Every row gives one point. Examples show where two turns around zero, p and q, send a point. Write where each new point lands after one turn and then the other. Backwards means that the second turn is done in reverse. Each puzzle has new turns, and all numbers are rounded.
In the rows, zero is written as 128.

Turn p:
[125  95] => [105 105]
[ 96 155] => [121 169]
[102 100] => [ 90 123]
[201 173] => [213 116]
[116 117] => [112 127]
Turn q:
[96 99] => [ 97 158]
[149 191] => [192 112]
[154  81] => [83 99]
[112 141] => [140 145]
Where do these land?
q, then p: [145  68] => [ 69 149]
p, then q: [142 120] => [113 121]
q, then p backwards: [149 144] => [154 124]
p, then q: [ 78 113] => [145 177]
q, then p: [127 195] => [183  90]

Turn p:
[ 64 114 103 141] => [186 136 107  93]
[148 144 116 107] => [102 149 139 125]
[ 71 139 143 133] => [163 103 134  86]
[132 105 140 115] => [140 128 145 149]
[225 138 137 145] => [ 50 124 113 187]
Turn q:
[ 98 125 117 121] => [115 125  99 120]
[102 164 171 102] => [147 182 110  99]
[135 137 143  90] => [164 135 122 108]
[166  84 155 142] => [124 105 186 107]
[140 130  54 185] => [ 91  92 125 206]
Where do these land?
p, then q: [197 140  81  94] => [ 99 196  81 152]
p, then q: [160 167 117 102] => [117 163  89 107]
p, then q backwards: [104 108 166 168] => [152 109  84  93]
p, then q: [ 88 101 154 125] => [148 111 175 120]
q, then p: [ 91 124 121 151] => [154 137 119  94]

Turn p:
[100 127 132 147  97 103 137 142] => [ 98 108 125 141  95 134 142 114]
[100  63 143 117 124 143 150 112] => [102 147 109  96 129 117 105  71]
[116 166 158 119 100 116 122 112] => [123 104 115 158 130 173 122 130]
[136 146  95  99 126 100 159  72] => [125 186  93 168 145 145 148 134]
[ 90  75 102 146  86 118 139  60] => [ 64 171  82 152 104 107  89 100]
[201 150 154 130 157 109  83 161] => [203  98 182 155 143 113 127 143]
[132 131 122 135 191 106  97 140] => [138 110 151 137 173  83 150 140]
[144 156 112 146 181 201 139 152] => [164 120 117  58 146 111 135 186]
[141 151 133 139 122 158 157 176] => [155 110 132  86  97 146 151 146]
[121 115 128 102  95 125  96 154] => [108 127 176 129 118 150 111 117]
Turn q:
[120 138 190 168 146 144 157 155] => [ 69 161 122 149 102 112 170 130]
[123 129 133 159 135  97 132 142] => [100 135 107 150 123 129 107 132]
[115 182 145 122 135 158 103 159] => [131 169 152 151 124 168 159 104]
[197 110 105 151 112 161 116 135] => [174 100 116 159 111 125 156 179]
[163 102  90  71 137  96 115 126] => [154  75 159 132 174 126  95 140]
[ 76 151  59 116 157 149 161  94] => [152 148  79  73 192 143 135  97]
[ 91  99 124 113 135 150  98 158] => [118 147 156  96 133 166 124 159]
[ 70 176 146 108 105 112 146 150] => [115 196 149 124 136 122 107  81]
[139 130 143 127  99 145  82 137] => [150 130 157 137  88 151 129 138]
[151  97 129 146 143 115 126  84] => [120  74 101 117 113 118 126 133]
[162  94 143 127 106  81 172  68] => [124  72 109 120 113  50 101 115]
Where do these land?
q, then p backwards: [ 97 121 146 130 102  95  98  70] => [123  82 166 150  86 163 135 144]
p, then q: [143 142 152 178 105 100 150 105] => [164 125  85 132 111 115 100 166]
q, then p backwards: [143 134 144 141 146 124 114 180] => [120 157 101 112 105  98 106 116]
p, then q: [ 56 120 147 107 132 225 135 127] => [146 125 196  61 184 182 131 123]
q, then p backwards: [127 138 103 126 134 166  85 183] => [156 182 108  76 111 128 128 130]
q, then p: [158 107 141 148 122 130 132  97] => [113 151 142 136  95 119 131 101]
p, then q: [130  90 147 178  93 117 124 172] => [142 115 146 103  77  91  80 132]
p, then q backwards: [152 132 124  94 163 102 149  97] => [131 176  95 123 132 148 156 150]
p, then q: [123 146 121  92 114 115 151  68] => [151 151  80 133 143 165 161 117]
p, then q: [132 147 112  94 108 127 120 181] => [112 153 162 123 107  98 169 126]
p, then q backwards: [148 132  72 119 189 107 149 128] => [136 136 122 120 119 182 191 160]

Turn p:
[136 117 160 141 157 131 105 141 137 167 107] => [139 123 139  89 128  99 100 136 133 107  95]
[138  56 116 150 121 124 120 181 164 133 149] => [152 113 139 123 165 174  75 134 141 165  86]
[136 154 146  95 155 170 161  87 153 129 138] => [145 118 162 141 141  92 177 168 132 109 154]
[186 125  86 141 125 173 113 109 111  98 129] => [ 85 120 133 147 151 136  90 158 137 122 189]
[ 94 194  90 135 142 172 148 125 144 116 154] => [104  88  92 146 127 137 191 178 122 116 138]
[119 118 155 133 123 107 115 115 129 211 134] => [186 159  97 103 125  96 109 130 130 105  98]
[111 146 154  99 180  61 164  85  64 145 139] => [143 173 122 107  91  94 187  73 197 108 141]
[ 75 123 113 146  75 152 148 158 138 114  63] => [129  68 117 161 125 153 121  85  61 110 108]
[220 100 157 159 117  64 117 152 116 100 180] => [108 194 158 149  97 139  60 139 188 191 114]
[110 121 122 137 122 155 127 191 149 130 117] => [129  87 135 120 127 170 115 142 106 122  92]
[128 136 146  78 117  94 161 103  63 124 140] => [152 174 139 134  85 135 162  86 150 116 172]
[122 114  89 172 101 152 109 113 167  50 115] => [ 74  82 120 167 169 131 111 125  93 184 145]
[186 121 109 109 129 102  92 125 153 150 108] => [105 186 143 120 167 123  93 140 121 110 116]
[ 31 164 149  95 129 136 112 108 104 125 119] => [145 106  98  83  97 114 201  97  81 127 144]
Turn q:
[129 104 148  96  79  91 157 180 173 119 159] => [ 82  95 128 163 160 106 174 109  95  93 168]
[ 86  65  84 119 117  93 126 183 160 154 106] => [102 144 146 119 210  88 159 125 157 142 180]
[159 135 116 165 172 127  92 120 125  97 124] => [181 154 147 126 100 153 110 111 124 148 149]
[102 165 114 143 177 123 162 119 149 129 136] => [127 177  98 167 143 153  98 130 132 128 119]
[101 140 137 139 148  63 145  73 121 138  79] => [134 130  86 125 158 182 130 183 124 183 128]
[141  91 175 117 144 118 157 147 127 143 148] => [150 107 130 161 142 120 159 157 130  84 133]
[159 152 124 110 147 164 113 111 187 131 114] => [135 130 158 176 118 111 103 104 110 166  95]
[162 169 101  92 125 170  67  87 108 122 181] => [162 116 125  88  93 100  74  76  80 125  79]
[125  92 156 161  44 149 113  99 133 156 142] => [ 89 113 144  94  83  72 154 182 100 130 133]
[143 126 105 142 100 130 138 181  63 146 115] => [123 113 103  90 108 116 157 103 194 111 147]
[124 190 201 149 170 191 100 128  85  98 121] => [147 104 153 140  57 181  48 145 158  92 107]
[104 106  75 104 112 117 167 108 106 104 111] => [102 155 118  87 167 153 168 113 131 134  98]
Where do these land?
p, then q: [ 99 146 148 101 134 158  78 127  70 103 145] => [102 100 104 101 151  91 141 108 100  76  94]
q, then p: [ 99 175 131 137 143 151 146 175 117 123 141] => [ 97 108 104 127 153 113 140 143  91 175 134]
q, then p backwards: [156  85 171 145 127 140 148 115 170 158 111] => [142 167 159 126 123 151 170 109 174 112 154]
q, then p: [191 125 106 152 137 147 147  84 210 175 156] => [103 165  67 174  74 105  91  94 156  87  92]
q, then p backwards: [ 97 146 120 101 197 113  83 189 107 109 127] => [157  34  92 125 130 143 143 123  92 151 110]
q, then p backwards: [207 129 144 195 101 109 137  99 190 130 124] => [105 186 179 118  58 127 149  99 127  78 169]
p, then q: [119 140 117  71 117 124 111 175 132  92 143] => [100 113 129 133 108 121 112 139 165  86  75]
q, then p: [ 89  97 122 131 127 101 133 132  78 112 169] => [ 99 129 166 120 131 170 175 140 138 138 160]
q, then p: [167  93 107 175  85 158 135 122 183 164 110] => [166 163  95 172  80 118 140 104 135 118  66]
q, then p: [ 56 139 129 112  98  84 108  95  84 144 104] => [142 121 138  56 169 191 156 133 120 102 128]
q, then p: [ 71 127 114 110 145 130 135 105  96  70 102] => [125  87 166  84 130 120 160 157  94  98 154]
p, then q: [111 151 151  82 140 119 146 144 102 117 134] => [ 88 111 120 145 108 136 154 132 113 107  94]
q, then p backwards: [202 110 104 153 112 130 157 101 124 166  98] => [ 78 160 171 134 134  91 155 108 142 120 183]

Turn p:
[ 82 170  81 156 101 133 116 129 116  75  87 125 100 189] => [121 140 169 128 114 153 184 143 130 202 141 141 159 192]
[155 130 120 133 155 170 158 137 124 184 156 152 126 158] => [104 110 110 104 128 170 127  78 155 110 127 129  78 122]
[178 146 114 165 120 109 161 148 163 145  98 108 170 123] => [126 127 124 138 195 149 172 141 114  79 158 118 118 128]
[ 86 148 156 135 186  89 101  89  97 173 162 192 158  94] => [123 129 102 127  81 189  66 156 136 108 114 183 155  59]
[143 102 146 158  90 131  87 155  73 148 141 102 161 164] => [107 115 129 145 165  86 146 125 147 167 132 193  91  99]
[ 85  84 147  96 106  70 136 169 186 113 114 161 128 118] => [160 109 185 114 166 125  85 131  85 144 115  85 175  93]
[138 142 103  84 109 109 106  87  96 169 160 103 115  84] => [161 125 113 107  64  96 144 167 139 101 121 135  94  91]
[102 111 123 151 134 167 168 147 135 137  95 121 151  97] => [106 151 115 145 145 134 145  95 144 126 161  87 157 101]
[143 161 148  82  90 154 114 157 148 115 170 182 111 155] => [126 108 171 148 112 152  88 129 109 157  98 102  57 147]
[109  97 107 147 168 119 137  96 122  68 155  97 136  96] => [114 179  83  92 130  97 105 159 139 128 127 121 174 149]
[ 92 174 147 130  91 141  85 153 186 122  83  95 128 169] => [104 138 227 172 130 123 170 120 100 128 121 137 144 152]
[165 112 149 195 103 137 155 174 153  87 104 134  96 134] => [157 158 122 154 202 133 131  85  97 152 151 119 121 173]
[157 105 105  85 158 132 125 100 112 132 109 143 138  92] => [144  99  79 132 110 121 128 144 156 103  97  98 142 117]
[164  98 138 128  89 158 130  71  95 156 137 117 125 170] => [103  92  82 116 108  96 166 100 100 145 114 156  85 126]
[113 152 167 108 178  71 173 140 143  81 114 102 122  86] => [151 131 137 130 131 118  68 159 119  79 185 109 187 158]
[136 114  97  94 170 157  97  98  98 143 162 113  84 116] => [143 136 101  96  68 104 122 116 180 116  86 135 113 140]
Turn q:
[159 225 167 137 125 124 165 133 132 148 124 103  77 157] => [173 100 196 138 152  85 154  87 146 104 149 151 117 187]
[105 100  83 163 120 114 124 120 151 116 139 175  95 155] => [108 140 138 166  70 121  96 131 145 115 139 139 114  80]
[125 103  95  93  89 133 100 138 126 142  91 131 181 130] => [ 75 138  93 136 178 156 146 129 125 137 125 110 114  91]
[175 101  93 124 122  99 128 176 137  76  82 105 205  77] => [ 82 179 118  68 184 168  78 127 147 173 121  80 100 134]
[110 203 190 110 143 152 181 149 154 149 155  74  73 123] => [199 110 180 158 141 124 153  88 125 121 136 145 186 210]
[133  75 157 162 138 132  95 136 112 129 131 147 118 160] => [139 124 103 104 104 106 117 122 134 126  90 162 131  76]
[102 123 117 144 166 160 139 112 130 150 127 146 124 116] => [139 108  85 146  99 122 119 138 143 126 151 125 147 138]
[110 113  97 181 128 174 100 125 110 160 168 129 101 159] => [142 105 115 138 108 125 118 157 149  98 161 190 156  79]
[ 98 103 124 155 135  93  86 102 150 160 126 123 128 125] => [ 76 146 109 126  93 109 141 141 141 104 110 146 155 124]
[183  89  90  79 153 106 122 117 109 114  76 128 164 100] => [ 99 132 101 106 168 124 117 176 146 159  96  58  88 125]
[103 123 145 168 120 144 122 106 121 119 105 175 145 137] => [118 123  89 119  89 111 135  96 119 140 153 141 107 105]
[102 214 162 109 129 103 169 134  74 135 171  93  93 109] => [155  67 196 124 122 153 154 127  92 120 136 153 135 212]
[137 134 130 129 117 154  80  95 142 132 177 153 122 101] => [149 149 121 108  99 137 162 153 113  80 155 115 142 101]
[128 197 177 112 162 111 188 154 144 146 180 130 126 182] => [186 112 153 167 142 115 104  85  92  77 112 160 113 202]
[170  59 109  80  79 106 149 149 121 117  87 129 162  63] => [ 78 131 133  97 176 150 105 129 110 174 105  34 136  89]
[ 86 123 125 126 146 146  80 137 133 101 127 153  93 159] => [151 140 115 156  81 154 154 128 157 131 109 160 113  99]
[149  91 114 104 105 125 147  93 128  83 110  83 168 123] => [108 170 130 120 167 114 122 164  92 189 129 108 121 122]
Where do these land?
q, then p: [162 101  77 142 152 121  93  97 105 176 154 188 126  75] => [144 168 175 117 159  50 118 161 150 159 125  70 135 134]
p, then q: [165 139 175 174 132 180 118 140  76 122 170 180 104 178] => [129  96 111 178  70  87 164 148 174  83 159 144 129  71]
q, then p backwards: [147 130 151  77 126  93 160 135 177 118 106 107 109 150] => [137 111 133 127 109 168  85 166 178  93 111 123 109 123]
q, then p: [160 140  94  78 179 165  99  86 154  78 125 123 175 110] => [148 144 175 106 137 146 155 123 188  97 163 120  74 189]
p, then q: [117 159 165 104 178 136 119 144 148 169 114 129 103 173] => [148 166 100 123  94  98 161 109  86 155 127 132 122  82]
q, then p backwards: [ 61 148 127 124  92 157 167 142 127 124 126 179 161 130] => [130 148 184 156 110 162 180 113 113 152  99 171 116 136]
q, then p: [102 108 129 134 102  98 143 127 170 103 175  81 143 134] => [ 97 121 138 186 106 163 117 151 141 147 150 171 120 115]
q, then p: [145 158 125  80 163 140 157  85  92 150 166 138 105 159] => [165 116 103 115 203 107 115 104 145 157 144 153 119 162]
q, then p: [158 124 161 142 140  90  93 166 102 125 154 122 166 135] => [141  81 132 160  91 129 119 134 150 143  99  95 156 159]
q, then p: [ 94  73  74 138  94 181 178 180  96 169 109  93 134 104] => [ 74 176 108 120 147 127 117 111 179 104  70 136 144  39]
q, then p: [162 164 131  93 100 155  79 136 131  81 124 108 131  95] => [111 117 127 132 101 128 104 100 143  73 167  91  91 164]
q, then p backwards: [136 135 121 178 150  84 170 113 134 140 123 126  81 102] => [ 93 137 149  62 153 136 126 139 117 101 137  90 107 147]
p, then q: [ 87 101 164 125 102 107 125 126 128  96  88  97  88 118] => [ 89 115 124  80 149 102 118 133  80  92 112 143 103 143]
p, then q backwards: [105 129 110 182 101 126  78 160 110 113  94 151 141 165] => [ 92 126 125 100 101 146 122 146 119 101  96  55 109 156]
p, then q backwards: [119 112 115 149 109  86 142  85 169 156  92  99 152  94] => [140 110 158 109  84 158  89  90 137 164 176 125 135 117]
